Each row of a before or after table is a point. The points were changed in one or more steps. Then noise was added and the rows were shuffled. The steps act on how far a point lies along the listed directions, d1 being the first. Name the steps. A step turns or swaps two directions, mirrors them in a line or flattens them onto one, adds a multiple of one to another, or multiplies one. Angles are multiples of 10 degrees, from the lower direction toward the higher: turns from -170 to 170, lines from 10 to 170 but not 90. Use the fewest steps. Two steps may share a direction if one is a turn and the other turns, adds or multiplies; they go together, in the order done. Otherwise the lowest direction goes first.

Directions:
(1): [0.013 0.058]
(2): [0.058 -0.013]
Before:
[-0.023 -0.056]
[0.047 0.019]
[0.038 0.016]
[-0.050 -0.018]
[0.012 0.009]
[0.012 -0.100]
[0.026 -0.080]
[0.038 0.014]
[-0.010 0.012]
[-0.068 0.036]
[0.040 -0.013]
After:
[-0.014 -0.001]
[-0.050 -0.012]
[0.022 -0.079]
[-0.025 -0.032]
[0.036 0.068]
[0.050 -0.034]
[0.051 0.013]
[-0.041 -0.009]
[-0.039 -0.011]
[0.047 -0.088]
[0.002 0.015]
Steps: mirror d1 and d2 in the line at 150 degrees

Directions:
(1): [0.013 -0.014 -0.071]
(2): [0.049 0.054 -0.001]
(3): [0.053 -0.047 0.019]
Before, 9 rows:
[0.031 -0.007 -0.033]
[-0.010 0.041 0.031]
[0.033 -0.007 -0.051]
[-0.001 -0.047 0.027]
[-0.001 0.034 0.082]
[0.072 -0.004 -0.009]
[0.028 0.116 0.009]
[-0.009 -0.028 0.027]
[-0.054 0.032 -0.040]
After (9 x 3):
[-0.008 -0.036 0.016]
[0.036 -0.002 -0.029]
[0.017 0.112 0.041]
[-0.020 0.036 0.039]
[0.044 0.011 -0.041]
[-0.053 0.037 -0.042]
[-0.002 -0.056 0.015]
[0.068 0.001 0.006]
[-0.021 0.012 0.086]
Steps: turn d1 and d2 by 20 degrees

Directions:
(1): [-0.044 -0.023 0.038 -0.057]
(2): [-0.031 0.044 -0.057 -0.031]
(3): [0.053 0.044 0.027 -0.041]
(4): [0.037 -0.052 -0.042 -0.036]
Before:
[0.015 0.041 -0.037 -0.063]
[-0.059 0.020 0.050 0.006]
[-0.054 0.008 0.022 -0.033]
[0.024 0.005 -0.008 0.048]
[0.034 0.041 -0.053 -0.036]
[-0.071 0.065 0.025 -0.042]
[-0.044 0.057 -0.009 0.049]
[0.026 -0.023 0.020 0.005]
[-0.071 0.024 -0.007 -0.011]
[-0.025 0.053 -0.042 0.023]
[-0.020 0.049 0.062 0.006]
[-0.014 -0.030 0.019 -0.019]
After (12 x 4):
[0.041 -0.048 0.001 -0.012]
[-0.096 0.099 0.057 -0.021]
[-0.048 0.089 -0.014 0.049]
[-0.060 0.016 0.049 0.004]
[-0.007 -0.040 0.010 -0.024]
[0.029 -0.005 -0.017 0.038]
[-0.018 0.043 0.057 0.000]
[-0.059 0.080 0.006 0.065]
[-0.015 0.082 -0.005 -0.036]
[0.008 0.080 -0.026 -0.012]
[-0.089 0.052 0.014 0.013]
[-0.062 0.022 0.032 -0.025]
Steps: add -1 times d2 to d4

Directions:
(1): [-0.011 -0.039 0.047 -0.038 0.065 -0.035]
(2): [0.024 0.025 0.009 -0.055 0.022 0.077]
(3): [0.079 0.014 -0.024 0.031 0.048 -0.018]
(4): [0.028 0.005 0.087 0.039 -0.025 0.014]
(5): [-0.023 -0.053 -0.013 0.054 0.034 0.055]
Before, 14 rows:
[-0.036 -0.005 -0.052 -0.024 0.062 -0.012]
[0.096 0.044 0.017 0.053 0.028 -0.020]
[-0.021 0.009 -0.019 -0.059 0.019 -0.023]
[0.018 0.008 -0.073 -0.013 0.016 -0.009]
[0.120 0.031 0.007 0.053 -0.023 0.033]
[0.041 0.037 0.034 -0.001 -0.015 -0.010]
[0.071 0.034 0.009 0.034 -0.029 -0.058]
[0.073 0.031 0.031 0.040 -0.010 0.005]
[-0.051 -0.024 -0.021 -0.048 0.018 -0.006]
[0.086 0.026 0.045 0.030 -0.013 0.036]
[0.133 0.055 0.061 0.013 0.030 -0.004]
[-0.043 0.003 -0.033 -0.052 -0.017 0.002]
[-0.008 0.023 -0.046 -0.078 0.014 -0.009]
[-0.076 -0.020 -0.016 -0.031 0.046 -0.022]
After:
[-0.021 -0.006 -0.034 -0.033 0.001 0.052]
[-0.044 -0.061 -0.026 0.067 -0.015 0.016]
[-0.010 -0.023 0.023 0.055 -0.003 0.015]
[0.050 0.024 -0.028 -0.026 0.038 0.024]
[0.022 0.001 -0.013 -0.032 0.047 0.068]
[0.017 -0.005 -0.008 -0.020 0.059 0.029]
[-0.019 -0.031 0.056 0.064 -0.060 0.018]
[-0.037 -0.031 0.025 0.060 -0.046 0.013]
[-0.043 -0.035 0.031 0.064 -0.094 0.044]
[0.033 0.008 -0.011 -0.053 0.046 0.000]
[-0.022 0.022 -0.011 -0.072 0.047 0.027]
[-0.065 -0.073 0.084 0.081 -0.020 0.051]
[0.008 0.023 -0.013 -0.062 0.066 -0.022]
[-0.094 -0.039 0.026 0.058 -0.033 0.032]
Steps: turn d2 and d4 by 50 degrees; turn d3 and d5 by 150 degrees

Directions:
(1): [0.039 -0.001 0.034 -0.008 -0.068 -0.064 -0.042 -0.033]
(2): [0.040 0.066 0.020 0.003 0.058 -0.043 -0.016 0.048]
(3): [0.051 0.035 0.042 0.031 -0.008 0.080 -0.009 -0.033]
(4): [-0.060 0.008 0.046 -0.050 0.028 0.018 -0.068 -0.017]
Before, 14 rows:
[0.009 0.017 -0.005 0.009 0.054 0.039 -0.006 0.008]
[0.065 0.050 0.001 0.043 0.027 -0.056 0.008 0.046]
[0.054 0.028 0.063 0.023 -0.029 0.078 -0.034 -0.065]
[0.025 0.039 0.033 -0.008 -0.009 0.004 -0.026 0.006]
[0.024 0.000 -0.021 0.017 0.040 0.002 0.067 0.068]
[-0.001 0.003 0.028 -0.014 0.048 0.042 0.010 0.024]
[-0.012 0.012 0.013 -0.045 0.079 0.073 0.006 0.021]
[0.017 0.025 0.043 0.016 -0.003 0.069 -0.038 -0.024]
[-0.007 0.039 0.055 -0.010 0.029 0.126 -0.014 -0.035]
[0.015 0.009 0.044 0.002 0.007 0.085 -0.015 -0.024]
[0.058 0.005 -0.044 0.008 -0.022 -0.103 0.021 0.035]
[0.064 -0.003 0.009 0.025 -0.061 0.063 0.037 -0.037]
[0.052 0.013 -0.046 0.024 -0.009 -0.037 0.102 0.046]
[0.081 0.036 -0.049 0.063 0.054 -0.045 0.082 0.046]
After:
[0.054 0.046 0.049 0.014 0.047 0.022 0.008 0.040]
[0.029 -0.024 0.037 -0.010 -0.065 -0.005 -0.027 -0.048]
[0.009 -0.018 0.030 -0.004 -0.063 -0.020 -0.048 -0.035]
[-0.016 0.007 0.018 -0.034 -0.020 -0.026 -0.037 0.005]
[0.000 0.033 -0.043 -0.011 0.080 -0.048 0.013 0.074]
[0.074 0.095 0.030 0.024 0.098 -0.035 -0.006 0.037]
[0.033 -0.004 0.060 -0.019 -0.097 0.023 -0.041 -0.085]
[0.080 0.003 -0.001 0.004 -0.065 -0.066 0.022 0.001]
[0.035 0.001 0.055 -0.033 -0.010 0.078 -0.030 -0.043]
[0.026 0.016 0.028 0.002 0.007 0.030 -0.037 -0.027]
[0.004 0.058 0.029 -0.003 0.066 -0.049 -0.048 0.040]
[0.028 -0.031 0.030 -0.012 -0.088 -0.076 -0.043 -0.055]
[0.061 0.078 0.012 0.010 0.052 -0.020 0.051 0.060]
[0.022 -0.005 0.060 -0.013 -0.005 0.036 -0.017 -0.015]
Steps: turn d1 and d3 by -80 degrees; turn d2 and d4 by 50 degrees

Directions:
(1): [-0.066 -0.010 -0.034 0.049 -0.004 0.007 -0.010 0.034 -0.082]
(2): [0.055 0.057 -0.051 0.007 0.028 -0.070 -0.026 0.007 -0.026]
(3): [0.014 0.000 0.081 0.011 -0.001 -0.011 -0.076 0.058 -0.005]
(4): [-0.080 0.030 -0.021 -0.065 -0.007 -0.033 -0.033 0.016 0.039]
Before, 13 rows:
[-0.015 -0.035 0.008 0.039 -0.008 0.038 0.030 -0.042 0.016]
[-0.026 0.038 -0.025 -0.086 0.008 -0.044 -0.005 -0.041 0.120]
[0.019 0.003 0.030 -0.033 -0.035 0.019 0.033 -0.008 0.064]
[-0.117 0.044 0.031 -0.097 -0.023 -0.013 -0.019 0.005 0.087]
[-0.028 -0.023 0.030 0.035 -0.030 0.021 0.046 -0.011 -0.022]
[-0.079 -0.004 0.008 -0.006 -0.011 0.012 0.019 0.014 -0.003]
[-0.003 -0.003 0.014 0.002 -0.032 0.057 0.038 -0.020 0.008]
[-0.026 -0.043 0.012 0.012 0.000 0.041 0.021 0.013 -0.033]
[0.050 0.064 -0.113 0.029 0.036 -0.037 -0.015 0.010 -0.047]
[-0.064 -0.035 -0.046 0.021 0.015 0.034 0.057 -0.015 -0.035]
[-0.024 -0.006 -0.023 0.041 -0.011 0.014 0.042 -0.012 -0.014]
[-0.018 0.044 -0.080 -0.014 0.002 -0.067 -0.006 0.000 -0.037]
[0.054 0.087 -0.104 0.030 0.033 -0.123 -0.050 0.018 -0.097]
After (13 x 9):
[-0.011 0.015 -0.007 -0.022 -0.027 0.040 0.036 -0.027 0.025]
[0.061 0.015 0.004 0.022 0.013 0.017 -0.036 0.025 -0.001]
[0.014 -0.011 0.003 0.038 -0.011 -0.009 -0.004 0.016 -0.058]
[-0.057 0.022 -0.022 -0.035 -0.038 -0.003 0.015 0.017 0.027]
[0.091 0.017 0.046 0.043 0.011 -0.046 -0.063 0.034 -0.057]
[-0.021 -0.015 -0.003 0.036 -0.001 0.022 0.047 -0.004 -0.036]
[0.031 -0.027 0.006 -0.006 0.011 0.026 0.037 -0.019 0.001]
[0.015 -0.008 0.009 0.025 -0.012 0.019 0.049 -0.022 0.024]
[-0.132 0.017 -0.039 0.047 -0.012 0.011 0.008 0.032 -0.089]
[-0.146 0.005 -0.058 0.006 -0.004 -0.016 -0.028 0.029 -0.025]
[-0.011 -0.017 -0.003 0.006 -0.005 0.016 0.031 -0.053 0.050]
[0.012 -0.003 0.023 0.007 -0.023 0.004 0.059 -0.038 0.016]
[0.013 -0.050 -0.003 0.022 0.019 0.054 0.077 -0.040 -0.001]
Steps: turn d1 and d4 by -90 degrees; flatten d2 and d3 onto the line at 50 degrees

Directions:
(1): [0.019 -0.034 -0.007 0.113 0.017 0.060 0.017 0.013 0.006 -0.012 -0.030]
(2): [-0.007 -0.072 0.020 -0.025 -0.026 -0.021 0.038 0.031 -0.004 -0.099 -0.004]
(3): [-0.015 0.075 0.082 -0.009 0.028 0.051 0.024 -0.003 -0.033 -0.043 -0.006]
(4): [0.055 0.023 0.039 0.022 -0.072 0.005 0.012 0.001 0.060 -0.001 0.071]
(5): [-0.012 0.001 0.066 0.024 -0.015 -0.056 -0.011 0.084 -0.002 0.047 -0.043]
Before (11 x 11):
[-0.005 -0.040 -0.022 -0.047 -0.033 -0.027 -0.034 0.016 0.006 -0.004 0.004]
[-0.009 0.098 -0.013 -0.009 0.071 0.049 -0.018 -0.051 -0.021 0.005 -0.003]
[0.056 0.060 -0.016 0.055 -0.036 0.035 -0.023 -0.029 0.038 0.111 0.035]
[0.039 -0.048 0.066 -0.030 -0.091 -0.089 0.007 0.066 0.060 0.028 0.023]
[0.042 0.082 -0.031 -0.025 0.018 0.002 -0.006 -0.092 0.001 0.039 0.057]
[-0.011 -0.003 0.055 -0.063 -0.015 -0.028 -0.003 0.053 0.012 -0.042 0.020]
[-0.027 -0.059 0.017 -0.030 -0.037 -0.081 -0.016 0.045 -0.004 0.036 0.016]
[0.009 -0.025 0.043 0.026 -0.039 -0.082 0.015 0.047 0.029 0.009 -0.001]
[0.012 0.035 0.013 0.049 0.005 0.021 0.039 -0.019 0.025 -0.009 0.027]
[0.047 0.020 -0.017 0.081 -0.055 0.046 0.022 -0.035 0.022 0.050 0.067]
[-0.049 0.074 0.019 -0.089 0.064 0.020 -0.054 -0.034 -0.052 0.015 0.024]
After (11 x 11):
[-0.065 0.083 0.037 -0.064 0.091 0.039 -0.058 -0.007 -0.070 0.011 -0.016]
[0.036 0.073 0.003 0.098 0.016 0.087 -0.013 -0.027 0.004 0.091 -0.015]
[-0.033 -0.092 -0.051 -0.007 0.012 -0.034 -0.014 0.007 -0.019 0.013 -0.003]
[-0.019 -0.059 -0.010 -0.013 0.029 0.011 -0.005 0.037 -0.007 -0.056 -0.027]
[-0.010 0.140 0.051 -0.018 0.052 0.031 -0.017 -0.023 -0.023 0.012 -0.003]
[0.022 0.020 0.013 0.114 -0.026 0.058 0.019 -0.009 -0.005 0.048 0.025]
[0.010 -0.127 -0.058 0.048 0.017 0.010 0.018 0.013 0.015 -0.020 -0.064]
[0.003 -0.063 -0.029 0.044 0.005 -0.029 0.018 -0.003 0.022 -0.019 -0.018]
[0.004 0.076 0.008 0.048 0.077 0.024 0.003 -0.033 -0.051 0.045 -0.036]
[-0.011 -0.066 -0.050 -0.018 -0.007 -0.015 -0.035 0.018 -0.008 -0.002 -0.026]
[0.015 0.036 0.029 0.054 0.010 0.020 0.041 -0.010 0.019 -0.005 0.013]
Steps: swap d1 and d4; add -0.5 times d2 to d3; multiply d5 by 0
